Each row of a before or after table is a point. One or more steps were done to the points. Then noise was added and the rows were shuffled. The steps act on how far a point lies along the listed directions, d1 being the first. Name the steps. A step turns or swaps two directions, mirrors them in a line or flattens them onto one, adds a multiple of one to another, or multiplies one. Angles are multiples of 10 degrees, from the lower direction toward the higher: turns from -170 to 170, lines from 10 to 170 but not 90. Use the fewest steps. Two steps may share a direction if one is a turn and the other turns, adds or multiplies; they go together, in the order done. Otherwise the lowest direction goes first.

Directions:
(1): [-33  30]
(2): [30 33]
Before (12 x 2):
[[-16  -5]
 [-42 -11]
 [ 48   8]
 [-44  11]
 [ -3   7]
 [ 13  -6]
 [  2 -35]
 [ 37  40]
 [ -5  33]
 [  1 -31]
 [-95  22]
 [ 29   9]]
After (12 x 2):
[[ 20  27]
 [-27  12]
 [ 26 -37]
 [-18 -29]
 [ -1  -7]
 [-55  -6]
 [ 17  -7]
 [ 20  25]
 [-42  25]
 [ -6  14]
 [ 40 -20]
 [ 60 -77]]
Steps: turn d1 and d2 by -140 degrees

Directions:
(1): [ 27 -50  26 -10]
(2): [-12  12  50  36]
(3): [-25 -35 -26  40]
(4): [-51 -13  15 -33]
Before (10 x 4):
[[  1   4   4  -4]
 [ -7  36 -73  60]
 [  8  24 -89  45]
 [-24   9  52  18]
 [ -2  38   3  11]
 [ -7  20   4  -2]
 [ 23  -7  -2  20]
 [ 19  -8   8   5]
 [ 12  -7   6  -9]
 [-43   2  15   6]]
After (10 x 4):
[[-10 -32  54 -12]
 [-14 -57 -82 -25]
 [ -3   5   3  -2]
 [  9  -9   6 -14]
 [-14  19   5  -1]
 [ 13 -34  23  14]
 [-15 -34 -96 -15]
 [ -3  16   2   2]
 [  5 -18   0 -37]
 [-25   6  -6  -1]]
Steps: turn d2 and d4 by 130 degrees; turn d1 and d2 by 130 degrees

Directions:
(1): [ 24 -64 -16  34  37 -21   3 -13]
(2): [ -3   3  53   4  28 -27 -49  38]
(3): [-79 -22   8  15  -4   5 -15 -29]
(4): [  4 -21  35  26  -2  66  23  29]
Before (14 x 8):
[[ 42 -78 -25  25  25  12  35  -7]
 [ -2  -8  13  18  -8  13  -7   6]
 [-21   2  42 -16 -18  16 -21  12]
 [ 37 -55  -3  27  26  39  30   1]
 [-21 -56   6  21  23 -27  -6 -16]
 [-16 -23  15  25   6   7  -6   2]
 [ -3   4 -15  -1   0   2  14  -9]
 [ 46 -51 -23  28  15  11  30  -4]
 [-16  21  32  -2 -17   9  -4   1]
 [ -3  15  -2 -11 -12 -30 -15  17]
 [-25  13  16  -5 -11   6  -9 -20]
 [-16  26  -5  -6   4 -12 -12   5]
 [ -7  -2 -24  -5  -9  -2  11 -21]
 [-18   4  -5   2  -2  15   4  -3]]
After (14 x 8):
[[ 44  66   2 -37 -36  26  18  31]
 [-26  10  38  -3  12 -18 -42  19]
 [ 27  53   4 -35 -27  44  23  17]
 [-96  -1 -42 -10 -59  40  48 -70]
 [ 18  65  -1 -58 -52  42  29  23]
 [ -9  12  26  -2  15 -13 -21  23]
 [-12 -11 -14  17  18  -8  -2  -4]
 [-11 -10  -6  15 -17  14   4 -14]
 [ 21 -17 -28   2  -8 -16  13   3]
 [-25 -60  -7  14  -3   6   4 -35]
 [-52 -30  25  21  12  -7 -26 -26]
 [-37  -7  18  11  16  -4 -25   5]
 [-15 -36  15  26  12 -13  -8 -19]
 [-55 -10 -22  13 -28  26  20 -36]]
Steps: turn d1 and d2 by -150 degrees; multiply d2 by 2.5; multiply d3 by 2.5; multiply d4 by 0.4

Directions:
(1): [-36  42  11 -27 -25  31  20 -17 -57   3  41]
(2): [-47 -50  -8 -37   0 -14  43  41  -9 -33 -15]
(3): [ -2   8  62 -13  40  23  -7  57  19  26  24]
(4): [-50  22   7  26  37  36 -23 -12  -8 -24 -59]
(5): [ 25 -44  -7  -3   9  11 -39  15 -74  28 -16]
Before (11 x 11):
[[ -1   4 -29   1  10   5   8 -12   9   0 -30]
 [-19 -31 -13  -1  21 -28  29  28  54 -27 -22]
 [-21 -32   7 -24   0  -4  -2  19 -19   1  20]
 [ 10  -5 -36   2 -18 -36  15 -15  10 -20 -24]
 [ 33   3   4  28  -8 -28 -14   6  66   0   0]
 [ -3 -13  -9  28  33  -5   0  -4  74 -27 -34]
 [ 33  15   7  28  29 -32  -6 -11  95   2 -25]
 [ 55 -26  -5  -9 -32 -20  -5   7 -15  36  33]
 [ 24  15   8   7 -14  -2 -11  -9   6   6  13]
 [ -9  55  32  23  30  19   0 -35  67   5  -1]
 [ 35 -10   0  11   9  13 -17  -4 -13  36  -4]]
After (11 x 11):
[[ 53 -26  12 -12 -24 -14  -8  22  -4  42  41]
 [ 33  -2 -14  30 -18 -37 -14  -9  58  -4  -9]
 [ 24  15  10   6 -17  -6 -12 -12   7   7  12]
 [-21 -40 -28   4   9 -35  30  10  46 -34 -32]
 [  0 -19 -29  32  19 -15  -1 -22  59 -32 -44]
 [ 40  10 -25  37  13 -41  -3 -34  87  -9 -34]
 [-26 -26  23 -25  11  -2   1  31 -10   2  27]
 [ 18 -22 -57   8 -28 -41   9 -33 -14 -20 -36]
 [ -9  50   3  29  13   8   7 -57  64  -8 -12]
 [  4   0 -41   2   7   6   1 -19  -7   3 -37]
 [ 33  -3  23   4  20  23 -20  12   1  39   4]]
Steps: turn d3 and d5 by -30 degrees; multiply d3 by 1.6

Directions:
(1): [ 30   7  35 -10 -31  47  -3 -56   6  -5 -64  35 -11  14]
(2): [-38  41  10  48  34  -9   0  25 -54   3 -52  24  16  15]
(3): [ -2  56 -50 -25  13  24  47  -7  24  55 -23 -28   0  -7]
(4): [ 23  31 -56 -11 -38   7  18  -1 -34 -47  29  37  38  27]
(5): [ 38  18  24  -9  25 -48  54  25  37 -37 -17  35  -9 -30]
Before (14 x 14):
[[ 19  -6 -33 -39 -56  63 -16 -32  10  10  15 -24  -8   7]
 [ 38 -35  50 -15 -11  -5 -11 -18  52   3  -3   7 -30 -16]
 [ 36  45 -48 -34 -18 -18  53   1  29 -36   1  33  -3 -23]
 [ 12  50 -25 -25  21 -20  48   7   0 -11 -15  26   9 -20]
 [ 17 -35  31   0 -10  -8 -28 -22   8  -6   8 -16  -6  -2]
 [ 49   0  -3 -13   6 -39   6  23   3 -63   9  23  11  -3]
 [  1 -58  72  23  20 -15 -29 -12   8  -3  -4   7 -37 -13]
 [ 34 -30  54   2 -21 -11  -3 -18  -3 -32  -2  28 -12 -12]
 [ 33  15  26 -16 -20  34  18 -47  22   2 -45  20  -6   4]
 [ 24  33 -34  -8   7 -14  47  27   5 -34 -10  36  12  -7]
 [ -2  -2 -59 -28 -11  15   1  -3  14   5  60 -28   3   9]
 [  2 -34  31   9   5   3 -30  -2  -3   7  20  -1 -35  -4]
 [ 41  33  16 -19 -11   9  40 -13  19 -13 -62  43  -5   2]
 [ 16 -10  38   4 -24  11 -24 -17  35   7 -41   4 -18 -17]]
After (14 x 14):
[[ 10 -36  43  22   8 -55  -4  29 -15 -40  39  14  -1 -21]
 [ 25  -6  -4   8  -6 -13 -28   7 -34 -49  -6  15  19  20]
 [  5  -7  20  10  22 -64   9  53  43  -9  14  -9 -12 -45]
 [ 23   2 -37 -31   9 -32  40  32  29   4  42 -19  -3 -14]
 [  8  13 -56 -15 -20  30   9  -9  -8  -7   0  11  10  11]
 [  0 -17  34  25  24 -49 -11  15 -11 -23   1   2   9 -11]
 [-58  23 -67  12  -5  26 -25  32 -60  34  36 -49  18  14]
 [ -1  -2 -22 -11  20 -30  26  29  25  12  55 -38   9 -22]
 [-14  52 -76  -9 -15   9  10   2 -23   6   5   0  11   3]
 [ 13  40 -42 -39  -3  17  29 -19   5  11  -4   7  10  -8]
 [  9 -17  51  27  21 -26  -5  23  -2 -15   7  24 -32 -16]
 [  6  -3  48  22  55 -90  27  68  22 -17   5  20 -17 -36]
 [-47  38 -50  23   4  52 -19 -15 -58  29 -16  -1  22  42]
 [ 23 -52  90  24  51 -79  19  30  32 -49  -3  34 -43 -45]]
Steps: turn d1 and d2 by -150 degrees; multiply d3 by 1.3; add -1.5 times d4 to d5
